Every row gives one point. Two turns around zero, p and q, are shown by what they do to some points. Write where each new point lands after one turn and then the other. Backwards means that the second turn is done in reverse. Each puzzle has new turns, and all numbers are rounded.

Turn p:
[ 0.2 -3.3] -> [-0.9 -3.2]
[-3.9  2.9] -> [-2.7  4.0]
[1.7 1.1] -> [2.0 0.5]
[ 2.1 -0.8] -> [ 1.7 -1.5]
Turn q:
[ 4.3 -1.3] -> [4.0 2.1]
[-1.7 -0.5] -> [-0.8 -1.6]
[-2.6  1.8] -> [-3.1 -0.6]
Where do these land?
p, then q: [3.1 0.9] -> [2.4 2.2]
p, then q backwards: [-4.5  0.1] -> [-1.9  4.1]
q, then p backwards: [ 1.4 -1.0] -> [1.5 0.8]

Turn p:
[ 2.6  1.1 -2.8] -> [-3.3 -2.1  0.6]
[-0.5  2.5 -0.3] -> [-1.6  1.0 -1.7]
[-0.6 -5.3 -0.5] -> [ 2.9 -0.4  4.5]
[-1.6  0.3  2.5] -> [ 2.1  1.4 -1.6]
[-3.7  1.5  2.6] -> [ 1.8  3.7 -2.4]
[ 3.8  0.0 -1.4] -> [-1.8 -3.6  0.5]
Turn q:
[-0.8  1.7 -4.7] -> [-1.5  4.1 -2.6]
[-1.7  0.2 -0.3] -> [-1.2  0.9  0.9]
[-2.6 -2.6 -2.3] -> [-4.3  0.1 -0.6]
[ 2.3 -0.7 -0.1] -> [ 1.1 -1.3 -1.7]
[0.0 3.0 3.1] -> [3.1 0.7 2.9]
[ 2.8 -1.5  4.3] -> [ 2.8 -4.4  1.1]
Where do these land?
q, then p: [ 0.7 -0.8  3.3] -> [ 2.7 -2.0  0.7]
q, then p: [2.2 1.3 4.5] -> [ 2.2 -4.7 -0.1]
q, then p: [-3.1  2.0 -0.8] -> [-0.2  1.7 -3.4]
p, then q: [ 0.8 -0.9 -4.5] -> [-1.1 -1.1  4.4]
q, then p: [-0.6 -1.5 -2.4] -> [-1.1  2.5  1.1]

Turn p:
[-3.0 -1.4 -1.2 -4.5] -> [-2.0  3.1  3.6  2.3]
[-4.8 -1.4  0.4  1.3] -> [-0.3 -2.8  4.1  1.4]
[ 0.4  3.3 -0.5  2.9] -> [ 2.5 -1.3 -0.3 -3.4]
[ 1.0 -3.7 -0.5 -0.1] -> [ 0.0 -0.2 -1.3  3.6]
[ 3.0  1.8  3.2 -0.4] -> [-2.3 -0.1 -3.2 -2.6]
[ 3.4  1.4 -1.4  0.8] -> [ 2.1  1.2 -2.9 -1.3]
Turn q:
[-2.0 -4.2  2.3  1.5] -> [-1.3 -3.3  1.7  3.7]
[-0.8 -1.7 -0.7  2.0] -> [-1.8  0.3  0.7  2.0]
[ 1.4  1.0 -2.8 -3.8] -> [ 1.7  2.1  2.1 -3.7]
[3.4 2.1 3.2 1.8] -> [-1.4 -2.2 -4.3 -2.0]
[-2.0  2.8 -1.9 -1.5] -> [ 2.9  3.0 -0.2 -0.1]
Where do these land?
p, then q: [-3.6 -2.4 -2.4 -2.0] -> [-0.9 -2.4 -4.3  1.7]
q, then p: [ 1.0 -2.1  1.7  2.0] -> [ 0.2 -1.7  2.0  2.3]
q, then p: [-1.7  3.4 -1.7  1.4] -> [ 3.0  1.2 -0.3 -3.0]
q, then p: [ 1.8 -0.9  2.7 -0.5] -> [-0.7  0.5  0.3  3.3]
p, then q backwards: [-3.3  1.6 -1.3 -2.8] -> [-0.1 -2.1 -4.0 -1.6]
q, then p: [5.8 0.5 1.0 1.9] -> [-0.5  2.9  4.8  2.6]

Turn p:
[ 0.8 -1.8 -0.6  0.4 -6.4  2.2] -> [-0.8 -2.2 -2.2  3.5 -4.8  2.0]
[-5.5 -0.2 -2.3 -1.2  3.6  1.2] -> [ 0.6 -4.3  4.3 -1.5  3.4 -0.8]
[ 1.7  2.1  0.1  0.2 -2.7  1.6] -> [ 0.9  0.1 -2.6  0.5 -1.3  2.8]
[ 1.8 -0.6 -2.2  2.9  3.0 -3.4] -> [ 1.6  2.2 -0.9  1.3  2.8 -4.4]
[ 0.2  0.5  4.2 -0.1 -0.1  1.6] -> [-3.3  1.1 -0.7 -1.7 -0.2  2.3]
[ 1.5  0.2  0.6  0.6 -0.9 -5.1] -> [ 1.1  2.5 -1.8 -1.4 -2.0 -3.7]
[-0.5 -0.2  0.3 -2.8  3.5  1.8] -> [-0.2  0.8  3.9 -0.8  2.1  1.7]
Turn q:
[-4.3  3.7  3.4 -1.8  0.5 -0.5] -> [-0.3 -2.1  1.2 -6.3 -0.4 -1.0]
[ 2.7  2.5 -2.2  2.5  0.0  0.7] -> [ 1.2  1.5 -2.5  0.8 -1.0  3.7]
[ 2.9 -1.8 -0.9  1.2  0.3  3.4] -> [ 2.1  3.5  0.6  2.9 -0.4  0.5]
[ 3.1 -0.2 -0.7 -1.4  1.1  0.7] -> [-1.6  2.5  0.5  1.4 -1.2  1.0]
[-7.3  2.4  0.9 -2.5 -1.8  0.0] -> [ 0.7 -4.9  3.5 -5.2  2.3 -0.2]
[ 2.4 -3.7 -2.0  0.4  2.3 -1.6] -> [-1.5  0.1 -0.6  4.9 -1.9 -1.1]
[-3.6  1.4  4.1 -0.4 -2.3 -1.0] -> [ 0.3 -1.6 -0.2 -4.8  2.5 -2.5]
[ 4.0 -3.7 -2.4 -0.3 -1.2 -1.8] -> [-2.5  1.3 -1.2  5.4  1.4  0.0]
[ 0.0 -0.6 -0.2  2.4  1.1  0.2] -> [ 1.8 -0.3 -1.2  1.0 -1.2 -0.4]
Where do these land?
q, then p: [ 0.8  3.4 -0.1  1.2 -0.5  1.7] -> [1.6 0.4 0.7 0.8 0.0 3.6]
q, then p backwards: [-2.2 -0.2  0.8 -1.9  0.9  0.5] -> [-2.2 -1.0  0.1 -1.7  0.7 -0.9]
q, then p: [ 1.3 -3.0 -2.1  2.2 -1.3  3.8] -> [-0.3  2.9 -4.1  1.0  3.1  0.6]
q, then p backwards: [ 2.2 -1.9  1.3 -0.5 -2.2  1.1] -> [ 2.4 -0.7  0.1  1.2  2.9 -0.7]
p, then q backwards: [ 1.2  4.4  2.4 -1.2  6.3 -4.4] -> [ 0.3  2.4  6.6 -1.0 -4.4  4.2]
q, then p: [-2.7 -2.9 -0.6  3.1 -3.8  0.7] -> [-0.3  4.3  0.5  2.4  3.1 -2.5]
p, then q backwards: [-0.6  0.1 -1.6 -2.8  0.5 -3.5] -> [-2.1 -0.6  2.4  0.2  1.8  3.0]

Turn p:
[-0.9  3.2 -1.4 -0.6 -3.7 -1.2  0.0  0.2] -> [-2.4  0.5 -0.1 -2.8  1.7 -0.7 -3.3 -0.1]
[-1.5 -8.9  3.4  1.8  1.7 -0.5  2.0  1.7] -> [ 7.6  3.1 -0.1  2.8  0.3  2.4  3.9 -3.1]
[-1.3  2.2 -2.5 -1.3  1.5 -0.4  0.6  1.7] -> [-2.6 -0.8  2.0 -2.1 -1.2 -0.3  0.6 -1.6]
[ 0.2  5.3 -2.3  1.5 -2.4  3.0  0.0 -0.6] -> [-4.9  0.3  1.2 -2.1  1.5  0.2 -1.4  4.1]
[ 0.6  4.6 -3.4  1.5  0.4 -0.2  0.1 -2.9] -> [-4.0 -1.7 -1.4 -3.1 -1.6  1.0 -0.7  3.0]
[2.8 3.8 0.8 0.0 0.2 1.4 1.1 1.7] -> [-1.2 -3.3  2.7 -0.5  1.7 -0.8 -0.2  2.4]
[ 0.6 -6.4  3.4 -0.2  1.1 -4.0  0.4 -0.7] -> [ 6.8 -0.2 -3.0  2.0 -0.7  0.5  0.6 -3.3]
[ 2.6 -0.2 -2.6 -1.3 -0.9  2.3 -1.2  0.6] -> [-1.8  0.4 -0.4  0.0  1.0 -3.5  2.0  1.4]
[-1.4 -4.3  3.6 -2.5  1.4  1.0  1.1 -1.5] -> [ 4.6  2.1  1.0  3.2 -2.8 -0.7 -0.3 -0.7]
[-1.7  0.8  1.0  1.1  0.7 -1.3 -4.1 -0.1] -> [-2.3 -0.5 -1.8  2.6  0.1  2.0 -1.2 -1.9]
Turn q:
[ 3.4  3.9  0.1 -1.2 -0.1  2.9 -4.1 -0.9] -> [ 3.4 -0.5  2.0  2.3  0.2 -0.7  0.0 -5.7]
[-1.0 -1.4 -2.5  1.6  1.4 -0.4  3.8 -1.5] -> [-4.1 -2.6 -0.8 -1.6  0.2 -1.0  0.4  1.7]
[ 6.6  3.0  1.5 -0.4 -1.4 -1.9 -3.8  0.2] -> [ 3.9  0.9  0.8  3.0  5.3  1.7  1.1 -4.2]
[-4.0 -2.7 -1.7  2.9  0.5 -0.3  0.1  2.8] -> [-1.4  2.5 -0.6 -2.4 -1.3 -3.5  0.9  3.7]
[ 0.9 -1.5 -0.7 -3.0 -3.4  1.1  0.3 -0.9] -> [-1.7  1.4 -1.4  2.0 -1.9  2.7  0.9 -1.9]
[-3.2  0.6  1.7  0.9 -0.7  0.3  3.5  1.5] -> [ 0.4 -0.6 -1.4 -4.2 -1.9  1.2 -0.1  2.1]
[ 3.8 -0.3  2.0 -1.2  2.2  1.5 -1.5  1.7] -> [ 3.1 -1.1  2.6  2.9  0.4  0.7  2.3  0.1]
[-5.0 -1.1 -3.3  1.5  0.1 -1.4  3.8  0.3] -> [-4.8  0.4 -0.9 -4.5 -1.2 -1.4 -0.8  2.7]
[ 3.6  0.6  3.3  0.5 -0.9  0.5 -3.6 -3.7] -> [ 3.6 -1.4 -2.1  4.6  1.8  0.1 -1.5 -2.6]
[-5.2 -1.1 -0.5 -1.6  2.3 -2.4  1.5  0.6] -> [-2.4  1.1  1.8 -2.3 -1.5  0.3 -3.2  4.1]
Where do these land?
q, then p: [ 3.5 -1.6  2.0  4.3  0.6  5.6  3.7 -2.0] -> [ 5.2  3.3 -2.4 -4.6  0.5 -1.1  4.4 -0.7]
p, then q: [-2.1 -2.9  0.6 -1.9 -3.6 -1.8 -3.3  0.5] -> [-1.0 -1.3  0.8  0.1  3.3 -3.0 -3.5 -3.0]
p, then q: [-1.7  0.2 -0.3 -1.4  2.4 -0.3 -1.5  4.7] -> [-0.1 -3.2 -3.3  0.4 -0.7  0.2 -3.2  1.7]
p, then q: [-0.9  0.2 -1.7 -0.8  1.2 -0.1 -2.4 -0.8] -> [-1.7  0.9 -1.7 -1.6 -0.6 -0.7 -1.3 -0.5]
q, then p: [ 1.1 -0.5  1.7  1.9 -1.4 -3.3 -0.3 -1.1] -> [-2.3 -1.5  0.2 -0.1 -1.4  0.2  3.5 -0.3]
p, then q: [-0.1  0.4  2.6 -0.7 -4.1  0.4 -0.2  1.3] -> [ 2.5 -0.4  2.5  1.3  2.2 -2.1 -1.5  0.5]
q, then p backwards: [-1.9  3.0 -1.2 -2.7  3.3  3.1  3.3 -2.2] -> [-1.0  5.3  0.2 -2.3  3.8 -2.4  1.8  0.5]
q, then p: [-0.6  3.6 -3.8 -1.1  2.0 -2.8 -3.2  0.4] -> [-0.2 -3.1 -0.5  3.9 -2.9  1.8 -3.8 -0.8]
p, then q: [-0.1 -2.7  1.0  4.3 -2.7 -0.2  1.8  1.7] -> [ 0.8 -4.2  4.1  0.4 -0.2 -0.3  1.8 -1.3]
p, then q: [-1.9 -2.4  2.7  1.0  2.8  2.0 -1.7 -0.4] -> [ 1.5 -2.1 -3.4 -1.9  0.3 -2.0  2.2 -1.4]
q, then p: [ 4.8  2.8 -3.5 -2.8 -0.4 -2.7  3.8 -2.0] -> [ 1.4  3.6  2.0  3.5 -5.9  2.6  1.0  1.7]
